Each row of a before or after table is a point. The points were changed in one or more steps. Then noise was added and the rows were shuffled. The steps act on how far a point lies along the listed directions, d1 being the first. Write out the steps. A step turns or swaps two directions, mirrors them in a line or flattens them onto one, adds a multiple of one to another, or multiplies one. Angles are multiples of 10 degrees, from the lower direction toward the higher: turns from -170 to 170, lines from 10 to 170 but not 90. Use the fewest steps. Two steps may share a direction if one is a turn and the other turns, adds or multiplies; they go together, in the order done. Otherwise the lowest direction goes first.

Directions:
(1): [ 44 -26  48]
(2): [ 16 -53 -43]
(3): [ 53  38 -27]
Before, 10 rows:
[[-30  -7  53]
 [-10  -3  -5]
 [  6 -15  90]
 [ 30 -42 -32]
 [-60  49 -15]
 [-20  59  28]
 [  3  28 -30]
 [-53 -26  85]
 [ 48  38  11]
 [-25  18 -14]]
After, 10 rows:
[[ 25 -47 -24]
 [-23 -24  20]
 [ 10  95 -40]
 [-28  -1   4]
 [ 56  74  -4]
 [ 22  -4  54]
 [-34  41  39]
 [-12   3 -11]
 [  9  57 -17]
 [-76  21  20]]
Steps: mirror d1 and d3 in the line at 30 degrees

Directions:
(1): [ 64   1 -35 -23 -48 -35  54 -29]
(2): [-19  16  37 -29 -89  41 -25  -9]
(3): [ 69  53  11   6  32  47 -32 -34]
(4): [-19  58 -72  23 -24 -28 -47  15]
(5): [ 11  41  22 -76  20 -27   1  62]
(6): [ 51 -20  40  55 -28 -32 -29  53]
Before:
[[-49  47 -21 -10  38  77 -59  12]
 [ 14  -2 -42 -36  36  49  29 -75]
 [ -2  54  28  50 -15  -5 -66  18]
 [-12 -23 -13  42 -67 -15 -11  -2]
 [ 64  45  46 -86 -75   7   1  56]
 [ 13  12  54  -1  21  44 -57 -17]
 [-44 -27 -35  45 -73  37  39 -59]
 [-24  32  -3 -46   9 -19 -55  55]
 [-13  -2  42  -4  22   0 -32  62]
 [-73  14  -2  -9  72  30  -1   0]
 [ 36 -44  30   0 -87  -6  22  15]
 [ -5 -13   1 -21 -18 -58  18  13]
 [-34 -48  56 -11 -52  -3  53   7]
 [ 11  16 -15 -21  79  -6   8   1]]
After, 14 rows:
[[-59  43 -44  -7  59  43 -48  31]
 [ 18  -8 -17  51  63  -7 -15  -3]
 [ 45  17 -58 -34  69   4  25 -32]
 [-38  60  21  15 -39  -8 -60  23]
 [-16 -31  67 -36 -25  25  63 -19]
 [-10 -45  13  18 -25 -28  18 -23]
 [-11 -13 -14  41 -86  87 -10 -84]
 [-49   7   0   9  94   7  -1  23]
 [-66 -30 -20  38  -6  16 -54  -9]
 [-12   4   7 -45 -62 -27  13  28]
 [ 26 -25  29 -34 -85  26  29 -16]
 [ -8  31 -11 -95 -17 -21  76  26]
 [-30 -19  37  33   2  35 -42  19]
 [  3  43  27 -17  21  36 -67 -15]]
Steps: mirror d1 and d5 in the line at 170 degrees; turn d2 and d6 by -40 degrees; turn d3 and d4 by 30 degrees

Directions:
(1): [-36 -24  59   7  19  15 -18 -54 -16  88 -33 -35]
(2): [ 15 -28 -38 -32 -81 -22 -53 -19  -7  -4   5 -77]
(3): [ -5 -39 -13 -65  -4  -2 -18  48 -82  34  -4  56]
Before, 12 rows:
[[ 14  -4 -18 -10   0 -12 -15  57  -9 -42  10  20]
 [ 15 -35 -54 -54 -73 -20 -45  20 -39   2   0 -35]
 [ -8  -9   4  37 -32  -5 -20 -79  27   9  -7 -93]
 [ -8 -11  22  49 -29 -12  -6 -69  31 -13  -8 -95]
 [ 10   9 -63 -14  -8 -10   8  48 -15 -23  18  58]
 [ -7 -21 -14 -31 -15  -7 -27  15 -21  12   8  -9]
 [ 15   1 -38  -2 -20 -27  -6  19   9 -38   1   6]
 [ 22  14 -27 -20  17 -11  10  72 -52 -37  13  94]
 [ -1   5  -6  -7  54   4  41  34   0  -3  15  38]
 [-35 -13  16 -19  27  -7   5  10 -29  34 -10  39]
 [ 23  11 -41 -41 -54 -20 -26   8  -6 -36  10 -22]
 [ 10 -10 -37 -14 -30  -5 -10  14 -10  -6  30 -21]]
After, 12 rows:
[[ 27  34 -37 -24 -17 -14   6  30   5 -61  18  24]
 [ -8  23 -29  15  36   5  30  29   2  -2   8  69]
 [ 12 -15 -40   4 -55 -19 -23 -31   3 -31  12 -61]
 [  8 -20 -17  13 -51 -22 -11 -22   3 -42   7 -62]
 [ 30   1 -67 -28 -49 -18  -8  46  -4 -56  18   1]
 [-33 -16  17 -13   9 -11  -9 -14 -14  36 -14  -1]
 [  5   9   8  10  31  -1   1  48  -1 -32   2  34]
 [ 15   4 -37  -2  -9  -2  11  27   1 -23  33   6]
 [-16  -3  21   0  61  10  33   6   1  35   1  14]
 [ 11  10 -22  10  11 -19  15  24  12 -34  -3  35]
 [  0  -7 -20 -18 -11 -10 -14  21  -3 -13  17  -5]
 [  0  26  22  21  58   7  26  29 -28   1  -5  80]]
Steps: turn d1 and d2 by 50 degrees; multiply d3 by 0.4
